Every row gives one point. Each copy is the shape, with its points in the same order, stretched, turned, moved and blurred by noise. Some copies are also mirrored. Which?

Shape, 8 rows:
[[-0.16 -0.85  0.02]
 [ 0.04 -0.38 -0.39]
 [ 0.18  0.63 -0.08]
 [ 0.19 -0.01 -0.78]
 [ 0.13 -0.08  0.01]
 [ 0.02  0.23 -0.73]
 [-0.35  0.20  0.48]
 [ 0.01  0.54  0.40]]
Copy 1:
[[ 0.11 -0.65 -0.19]
 [-0.38 -0.21 -0.27]
 [-0.44  0.78  0.26]
 [-0.83  0.12 -0.37]
 [-0.22  0.10  0.11]
 [-0.66  0.45 -0.37]
 [ 0.39  0.46  0.20]
 [ 0.01  0.72  0.43]]
Copy 1 is: mirrored
Copy 2:
[[-0.02 -0.65 -0.02]
 [ 0.18 -0.18 -0.47]
 [ 0.08  0.86 -0.29]
 [ 0.29  0.11 -0.88]
 [ 0.11  0.15 -0.12]
 [ 0.07  0.33 -0.87]
 [-0.44  0.38  0.28]
 [-0.19  0.75  0.20]]
Copy 2 is: only turned

Shape (10 x 4):
[[-0.44 -0.42  0.24  0.62]
 [ 0.28  0.33 -0.01 -1.34]
 [-0.40 -0.27 -0.28 -0.73]
 [-0.52  0.38 -0.04  0.53]
 [ 0.20  0.19 -0.20 -0.01]
 [ 0.22 -0.20  0.12  0.22]
 [ 0.59  0.23  0.19  0.60]
 [-0.18  0.26 -0.05  0.41]
 [ 0.03  0.14  0.30  0.57]
 [-0.56  0.17  0.39  0.21]]
Copy 1, 10 rows:
[[-0.34 -0.11  0.28  0.53]
 [ 0.65  0.19  0.15 -1.43]
 [-0.17 -0.31 -0.01 -0.92]
 [-0.46  0.61 -0.05  0.22]
 [ 0.33  0.33 -0.23 -0.16]
 [ 0.34  0.01  0.07  0.17]
 [ 0.64  0.54 -0.04  0.52]
 [-0.13  0.48 -0.09  0.19]
 [ 0.12  0.45  0.19  0.44]
 [-0.40  0.39  0.45  0.00]]
Copy 1 is: only turned
Copy 2, 10 rows:
[[-0.56  0.06  0.34 -0.34]
 [ 0.97 -0.98 -0.82  0.10]
 [-0.09 -0.62 -0.81 -0.35]
 [-0.34  0.32 -0.07  0.31]
 [ 0.46  0.10 -0.24 -0.10]
 [ 0.23  0.06  0.18 -0.34]
 [ 0.55  0.55  0.46 -0.12]
 [-0.11  0.30 -0.01  0.10]
 [ 0.06  0.30  0.45  0.06]
 [-0.37 -0.18  0.12  0.30]]
Copy 2 is: mirrored

Shape, 11 rows:
[[-0.56  0.45 -0.45 -0.08  0.53 -0.22]
 [ 0.15  0.29 -0.28  0.39  0.02  0.26]
 [-0.02  0.23  0.35  0.05  0.53 -0.85]
 [-0.04 -0.75  0.02 -0.58 -0.06 -0.31]
 [ 0.26 -0.03  0.08 -0.30  0.30  0.17]
 [ 0.45  0.17 -0.41  0.39  0.20 -0.33]
 [ 0.65 -0.16 -0.02 -0.29  0.52  1.06]
 [ 0.15 -0.13  0.03  0.02 -0.29 -1.07]
 [-0.23 -0.97  0.33 -0.24  0.00 -0.29]
 [-0.11 -0.27 -0.33  0.05 -0.45 -0.33]
 [ 0.32 -0.02  0.53 -0.43 -0.62  0.06]]
Copy 1 (11 x 6):
[[ 0.78  0.39  0.13  0.10  0.20 -0.58]
 [ 0.12  0.49 -0.18  0.41 -0.04  0.20]
 [-0.24  0.01  0.29  0.13  0.55 -0.82]
 [ 0.06 -0.89 -0.18 -0.49  0.15 -0.16]
 [ 0.03  0.08 -0.04 -0.29  0.43  0.18]
 [-0.18  0.36 -0.51  0.37  0.23 -0.27]
 [ 0.18  0.33 -0.31 -0.37  0.75  1.07]
 [-0.55 -0.44 -0.17  0.07 -0.17 -0.85]
 [ 0.07 -1.19  0.09 -0.12  0.26 -0.05]
 [ 0.03 -0.38 -0.29  0.15 -0.43 -0.26]
 [-0.56 -0.22  0.24 -0.49 -0.35  0.26]]
Copy 1 is: mirrored
Copy 2, 11 rows:
[[-0.42  0.58 -0.17 -0.32  0.71 -0.28]
 [ 0.22  0.40 -0.25  0.42  0.26  0.03]
 [ 0.15  0.05  0.45 -0.30  0.56 -0.87]
 [-0.12 -0.64 -0.17 -0.69 -0.26 -0.16]
 [ 0.44 -0.04 -0.05 -0.33  0.23  0.18]
 [ 0.37  0.20 -0.45  0.24  0.40 -0.56]
 [ 0.91 -0.19 -0.31 -0.14  0.44  1.01]
 [ 0.01 -0.10 -0.04 -0.21 -0.25 -1.11]
 [-0.27 -0.91  0.18 -0.38 -0.15 -0.17]
 [-0.26 -0.04 -0.37  0.03 -0.34 -0.39]
 [ 0.51  0.01  0.28 -0.29 -0.75  0.11]]
Copy 2 is: only turned
Copy 3, 11 rows:
[[-0.49  0.37  0.15  0.23 -0.48 -0.08]
 [ 0.34 -0.01 -0.33  0.16 -0.05  0.24]
 [-0.12  0.17  0.68  0.25  0.21 -0.66]
 [ 0.19 -0.78  0.56 -0.42 -0.58 -0.48]
 [ 0.24 -0.18  0.49 -0.20 -0.22  0.09]
 [ 0.54 -0.02 -0.07  0.52 -0.20 -0.29]
 [ 0.76 -0.27  0.54 -0.05 -0.35  0.95]
 [ 0.34 -0.23  0.16 -0.07 -0.09 -1.14]
 [-0.04 -0.96  0.59 -0.16 -0.20 -0.59]
 [ 0.17 -0.50 -0.25 -0.07 -0.32 -0.49]
 [ 0.44 -0.29  0.10 -0.94  0.06 -0.26]]
Copy 3 is: mirrored

Shape (11 x 6):
[[-0.09  0.34 -0.37 -0.54  0.19  0.40]
 [-0.68 -0.71  0.34 -0.29 -0.11 -0.21]
 [-0.71 -0.54  0.56 -0.57  0.31 -0.74]
 [-0.53 -0.04  0.20  0.28 -0.63 -0.35]
 [-0.17 -0.53 -0.05 -0.43 -0.29 -0.79]
 [ 0.20  0.13  0.56  0.52 -0.08 -0.36]
 [-0.61  0.29 -0.46 -0.19  0.05 -0.31]
 [-0.52 -0.04 -0.39  0.31 -0.29 -0.44]
 [ 0.50 -0.07 -0.11 -0.35  0.43  0.25]
 [ 0.35 -0.02 -0.26 -0.49 -0.18  0.33]
 [ 0.07  0.68 -0.02  0.24 -0.47  0.11]]
Copy 1, 11 rows:
[[ 0.02  0.27 -0.48 -0.22  0.36  0.23]
 [-0.84 -0.06  0.58 -0.20  0.32 -0.48]
 [-0.59 -0.42  0.80 -0.79  0.46 -0.59]
 [-0.40  0.13  0.25 -0.01 -0.57 -0.64]
 [-0.62 -0.55  0.00 -0.27  0.25 -0.86]
 [ 0.31 -0.41  0.41  0.23 -0.28 -0.41]
 [-0.38  0.02 -0.37 -0.56 -0.36 -0.01]
 [-0.63 -0.18 -0.21 -0.13 -0.67 -0.29]
 [ 0.15 -0.29 -0.25  0.15  0.74  0.22]
 [-0.07  0.10 -0.49  0.29  0.56 -0.15]
 [ 0.34  0.28 -0.34  0.18 -0.49 -0.22]]
Copy 1 is: mirrored
Copy 2, 11 rows:
[[ 0.34 -0.10 -0.17 -0.27 -0.03  0.75]
 [-0.52 -1.02 -0.10 -0.30 -0.49 -0.33]
 [-0.66 -1.42  0.12 -0.65  0.19 -0.41]
 [-0.56  0.05 -0.13 -0.11 -0.40 -0.60]
 [ 0.05 -0.87 -0.36 -0.18  0.04 -0.81]
 [-0.23  0.26  0.75 -0.05  0.08 -0.66]
 [-0.33 -0.23 -0.45  0.02  0.23  0.28]
 [-0.49 -0.11 -0.38  0.39 -0.11 -0.29]
 [ 0.68 -0.41  0.44 -0.14  0.10  0.42]
 [ 0.74 -0.07 -0.08 -0.30 -0.23  0.29]
 [ 0.02  0.82  0.13 -0.11 -0.18 -0.05]]
Copy 2 is: only turned
Copy 3 (11 x 6):
[[ 0.45  0.26  0.64 -0.11  0.19  0.16]
 [-0.72 -0.31 -0.06 -0.27 -0.18  0.28]
 [-0.95 -0.15 -0.44 -0.53  0.39  0.31]
 [-0.62  0.30 -0.35 -0.01 -0.59 -0.48]
 [-0.22 -0.41 -0.55 -0.41 -0.27 -0.04]
 [-0.40  0.61 -0.73  0.39 -0.01 -0.03]
 [-0.13  0.03  0.17 -0.30  0.15 -0.57]
 [-0.32 -0.12 -0.16  0.02 -0.27 -0.76]
 [ 0.51  0.03  0.14  0.20  0.31  0.49]
 [ 0.62  0.08  0.23 -0.01 -0.24  0.36]
 [ 0.19  0.82 -0.01  0.13 -0.30 -0.42]]
Copy 3 is: mirrored
Copy 4 (11 x 6):
[[-0.08  0.30 -0.16 -0.03  0.92  0.46]
 [-0.12 -0.52  0.72  0.52 -0.02 -0.15]
 [-0.45 -0.73  1.09 -0.06  0.24 -0.44]
 [-0.11  0.39  0.26  0.30 -0.51 -0.18]
 [ 0.18 -0.50  0.24  0.01  0.12 -0.58]
 [-0.38  0.02 -0.09 -0.55 -0.77  0.31]
 [-0.43  0.46 -0.03  0.14  0.55 -0.41]
 [-0.28  0.31 -0.23  0.39 -0.11 -0.51]
 [-0.03 -0.46 -0.44 -0.42  0.55  0.62]
 [ 0.42 -0.05 -0.37 -0.05  0.53  0.55]
 [-0.05  0.86 -0.35 -0.25 -0.17  0.46]]
Copy 4 is: mirrored

Shape, 13 rows:
[[-0.53  0.53 -0.46 -0.18 -0.43 -0.35  0.28 -0.26]
 [ 0.21  0.46  0.40  0.23  0.22 -0.59  0.40 -0.30]
 [-0.18  0.52  0.60  0.07 -0.16 -0.29  0.08  1.00]
 [-0.27 -0.46 -0.13 -0.21  0.18 -0.05 -0.84 -0.28]
 [-0.43 -0.48  0.07  0.52 -0.02 -0.06  0.24 -0.30]
 [ 0.06 -0.30 -0.64 -0.50 -0.65 -0.43 -0.52 -0.28]
 [ 0.03 -0.20 -0.41 -0.32  0.05  0.47 -0.67 -0.08]
 [ 0.25  0.29  0.67  0.11  0.00  0.57 -0.07  0.41]
 [-0.18 -0.47  0.22 -0.14  0.13 -0.39  0.16  0.36]
 [-0.02  0.57  0.43  0.23 -0.12  0.47  0.01  0.32]
 [-0.21 -0.38  0.18  0.02  0.27  0.35  0.18  0.97]
 [ 0.13  0.08  0.56 -0.19 -0.98 -0.15 -0.64  0.00]
 [-0.09  0.44 -0.59  0.49  0.02  0.08  0.04  0.24]]
Copy 1:
[[-0.14  1.02 -0.08 -0.19 -0.88 -0.10 -0.06  0.23]
 [-0.15  0.42  0.21 -0.01 -0.18 -0.92  0.05 -0.74]
 [-0.36  1.07  1.25  0.42  0.51 -0.40 -0.43 -0.05]
 [-0.46 -0.49 -0.33 -0.17  0.33  0.45 -0.35  0.07]
 [-0.38 -0.03 -0.09  0.81 -0.41 -0.29  0.12 -0.16]
 [ 0.24 -0.07 -0.05 -0.67 -0.76  0.25 -0.75  0.39]
 [ 0.19 -0.32 -0.26 -0.32  0.40  0.49  0.01  0.47]
 [ 0.32  0.42  0.59  0.51  0.91 -0.10  0.09 -0.38]
 [-0.48 -0.20  0.79  0.24 -0.18 -0.16  0.00 -0.01]
 [ 0.19  0.82  0.33  0.47  0.64 -0.15  0.03 -0.19]
 [-0.34 -0.08  1.04  0.61  0.46 -0.08  0.32  0.57]
 [ 0.40  0.58  0.41  0.06 -0.03  0.33 -1.17 -0.53]
 [ 0.10  0.62 -0.10  0.09  0.13 -0.67  0.10  0.62]]
Copy 1 is: only turned
Copy 2 (13 x 8):
[[-0.21  0.16 -0.74  0.53 -0.32 -0.81  0.11  0.10]
 [ 0.71  0.37  0.28  0.09  0.05 -0.52 -0.10 -0.28]
 [ 0.27  0.25  0.71  0.39 -0.25  0.09  0.08  0.64]
 [-0.25 -0.16 -0.24 -0.24  0.19  0.16 -1.04  0.15]
 [ 0.03 -0.72 -0.03  0.36 -0.36 -0.12 -0.36 -0.79]
 [-0.16 -0.33 -0.90 -0.49 -0.35 -0.57 -0.64  0.63]
 [-0.13  0.10 -0.62 -0.48  0.19  0.34 -0.40  0.18]
 [ 0.48  0.51  0.41 -0.31 -0.25  0.64  0.19 -0.12]
 [-0.14 -0.49  0.45  0.11  0.09 -0.22 -0.28  0.01]
 [ 0.39  0.50  0.12  0.03 -0.31  0.42  0.23 -0.07]
 [-0.23 -0.47  0.49  0.19  0.31  0.47  0.26  0.00]
 [ 0.31  0.27  0.05 -0.53 -1.20  0.07 -0.68  0.58]
 [ 0.36 -0.18 -0.63  0.41  0.17 -0.02  0.24  0.01]]
Copy 2 is: only turned
Copy 3 (13 x 8):
[[-0.29 -0.01 -0.03 -0.27 -0.50 -0.43  0.29  0.33]
 [-0.29 -0.82 -0.03 -0.34  0.37 -0.34 -0.18 -0.29]
 [ 0.55  0.15  0.08 -0.83  0.16  0.06 -0.65  0.43]
 [-0.24  0.29 -0.62  0.01 -0.55  0.72 -0.07 -0.24]
 [-0.14 -0.53  0.14  0.59 -0.29  0.30 -0.46  0.11]
 [-0.17  0.09 -1.08 -0.08 -0.89 -0.14  0.17  0.19]
 [-0.01  0.74 -0.67  0.26 -0.19  0.27  0.22 -0.11]
 [ 0.75  0.39  0.05 -0.22  0.50 -0.12 -0.48 -0.30]
 [ 0.15 -0.48 -0.22 -0.14  0.06  0.67 -0.19  0.38]
 [ 0.48  0.51  0.29 -0.12  0.37 -0.27 -0.42 -0.16]
 [ 0.39  0.30  0.08  0.23  0.51  0.73 -0.31  0.63]
 [ 0.79  0.09 -0.52 -0.53 -0.73 -0.43 -0.69 -0.28]
 [-0.55  0.47 -0.20  0.23  0.15 -0.35 -0.21  0.41]]
Copy 3 is: only turned
Copy 4, 13 rows:
[[-0.94  0.16 -0.51 -0.08 -0.21  0.26 -0.02 -0.39]
 [ 0.09  0.56 -0.01 -0.15  0.50  0.20  0.30 -0.41]
 [-0.17  0.18  0.80  0.35  0.60  0.27 -0.06  0.25]
 [-0.09 -0.32  0.20 -0.40 -0.07 -0.40 -0.51 -0.67]
 [ 0.07 -0.34  0.06  0.41 -0.14  0.19  0.19 -0.95]
 [-0.48 -0.58 -0.74 -0.36  0.05 -0.20 -0.51 -0.23]
 [ 0.00 -0.24 -0.02 -0.13 -0.43 -0.34 -0.71 -0.18]
 [ 0.41  0.17  0.86  0.09 -0.19  0.29 -0.06  0.30]
 [-0.12 -0.42  0.34  0.26  0.39 -0.26  0.14 -0.27]
 [ 0.09  0.32  0.65  0.16 -0.25  0.47 -0.11  0.10]
 [ 0.02 -0.32  0.77  0.84  0.04 -0.54 -0.14  0.00]
 [-0.01 -0.56  0.05 -0.59  0.18  0.76 -0.30  0.31]
 [-0.14  0.49 -0.20  0.59 -0.06  0.13 -0.59 -0.41]]
Copy 4 is: mirrored
